Every row gives one point. The last column is the point's height on a tilted bowl or saddle (a function of degree 2), plus a little noise. Count its main directions that bend up, bend down and stay straight.

Points (18 x 4)
15 -60 10 -45
0 28 -5 -6
-20 -5 28 -20
-34 -2 46 -32
5 -9 42 -11
-46 -19 58 -54
12 10 -40 -16
29 6 -35 -10
47 27 23 3
52 31 11 2
-33 1 -55 -59
18 -12 -41 -21
-5 4 -39 -25
-10 -1 -12 -17
53 20 -19 -4
-22 -25 -19 -40
-5 -6 1 -13
-8 -26 -27 -34
Directions: 0 up, 3 down, 0 straight

Points (27 x 5)
6 11 -3 -27 0
-8 2 0 5 2
12 -18 -1 8 -10
-2 -41 10 27 -10
34 60 -8 14 49
-18 -56 -45 31 -14
16 21 55 24 20
-19 -15 3 33 2
-27 54 -21 -11 60
26 11 31 18 4
20 2 9 57 26
-6 -11 -18 -14 -5
-11 14 -24 15 17
5 -42 -11 27 -10
8 30 9 -17 11
27 -16 11 -11 -19
-38 21 3 -27 28
7 19 -26 17 21
-30 -6 9 45 14
19 43 -13 -44 24
-2 -34 -10 11 -13
10 3 -21 -45 2
46 -9 12 -23 -25
-35 47 30 -7 56
-22 7 32 -26 8
54 -3 53 -14 -31
-25 -47 25 -23 -13
Directions: 3 up, 1 down, 0 straight

Points (21 x 5)
-8 -1 58 6 2
-46 1 22 40 -60
-20 21 25 38 -5
-3 43 5 -20 -21
-16 -60 5 16 -17
0 20 -31 -19 -20
-21 -40 12 31 -29
20 25 -3 -7 -7
11 23 -2 20 14
-21 -3 17 -8 -23
-20 -21 -21 9 -54
6 31 1 -5 -7
-25 0 26 29 -21
20 6 -7 17 6
-25 -18 8 26 -37
18 14 36 -16 -16
16 2 -7 11 -2
19 -19 18 19 28
26 5 22 11 23
24 -15 -5 14 3
34 -19 1 -39 -23
Directions: 2 up, 2 down, 0 straight

Points (42 x 7)
26 2 -7 -2 -16 13 27
-5 -11 -1 2 -15 38 5
31 7 -23 -18 -8 1 35
29 -45 -18 -14 3 -1 30
-31 19 2 -14 0 -21 24
-5 -5 -24 13 6 35 -7
11 5 -4 -25 -15 23 33
0 4 6 8 -4 -37 20
-15 18 -9 -11 2 -22 16
6 30 9 0 15 14 20
-15 -12 2 1 0 2 7
2 -6 3 -1 9 3 8
3 12 24 10 0 0 14
-17 -21 19 -11 -34 -1 25
-18 -31 -18 15 -2 -7 4
-23 6 9 24 21 2 2
27 19 17 -60 20 26 60
4 -32 -5 -1 -4 29 -2
-7 -8 37 -1 30 -1 17
24 -14 1 14 3 26 6
-13 12 39 -34 7 19 39
4 -19 12 5 12 15 0
-7 1 -19 26 -19 17 7
10 -10 -4 3 12 -12 11
7 -19 -17 22 -12 -20 21
2 1 -26 -3 23 -29 12
-2 -8 10 11 22 -1 4
14 -20 -7 16 14 15 -2
21 -22 -4 11 18 -4 11
12 -2 -9 17 13 38 -2
2 -20 16 11 10 16 -3
0 10 -45 -11 -5 21 29
22 35 9 37 -9 -27 38
-10 -17 3 11 12 10 -4
3 -1 15 41 18 15 -4
22 -11 -6 -10 6 2 18
-2 33 -5 7 -25 -28 29
-11 -12 43 23 -23 14 8
15 -8 11 -20 29 7 19
7 -2 -19 -42 -32 22 55
0 11 25 -17 -23 -3 24
-28 -20 21 -1 -7 30 4
Directions: 4 up, 1 down, 1 straight

Points (46 x 7)
-30 -1 -3 -5 -9 -6 -15
27 11 -19 -5 -13 -29 24
-12 11 -5 4 8 -18 0
-13 23 1 22 -7 0 -5
-17 6 11 -10 -13 -12 2
10 -2 3 12 -3 15 12
2 -11 10 -4 -24 17 23
-21 29 4 0 -30 -5 19
16 -1 32 6 4 18 39
10 6 -5 -26 18 -3 60
11 -19 -6 -22 -25 4 25
-1 14 11 14 -7 7 -3
16 7 -26 32 -3 -27 41
6 -19 -29 15 2 10 40
-18 -29 26 -7 21 9 43
7 38 4 -15 -11 -12 12
-7 3 4 11 5 60 18
-6 22 12 -1 16 -5 12
4 9 -13 -4 -10 -3 4
28 -13 -15 2 -8 -3 38
-8 15 -22 4 -6 20 -7
-14 2 -9 -2 14 14 11
4 -15 -26 -13 1 -20 29
0 -4 18 -18 -25 22 38
18 -27 -30 23 -2 -12 60
-7 -25 -13 -3 -23 19 16
23 -2 -8 22 -15 23 29
-4 -8 -7 11 2 32 16
7 -11 -27 -1 -1 3 29
23 1 20 18 -5 -24 1
0 -7 -10 17 -5 -7 -1
-8 -7 0 9 -9 2 -8
20 -13 33 -8 1 -37 11
44 2 -14 -13 -3 42 19
-10 -15 -20 8 10 12 14
16 12 0 16 28 -27 22
-9 -19 -4 -13 -13 -2 4
7 -4 14 14 -35 -19 4
-8 -6 -29 -25 7 7 43
-2 19 -11 22 1 -3 -1
-4 11 -7 -8 -3 19 2
-23 9 -4 -17 5 -4 19
0 -20 14 -16 -31 -7 13
5 19 10 32 -1 -10 -4
-29 12 5 -8 21 -11 20
8 8 -16 -21 -17 -9 10
Directions: 3 up, 1 down, 2 straight
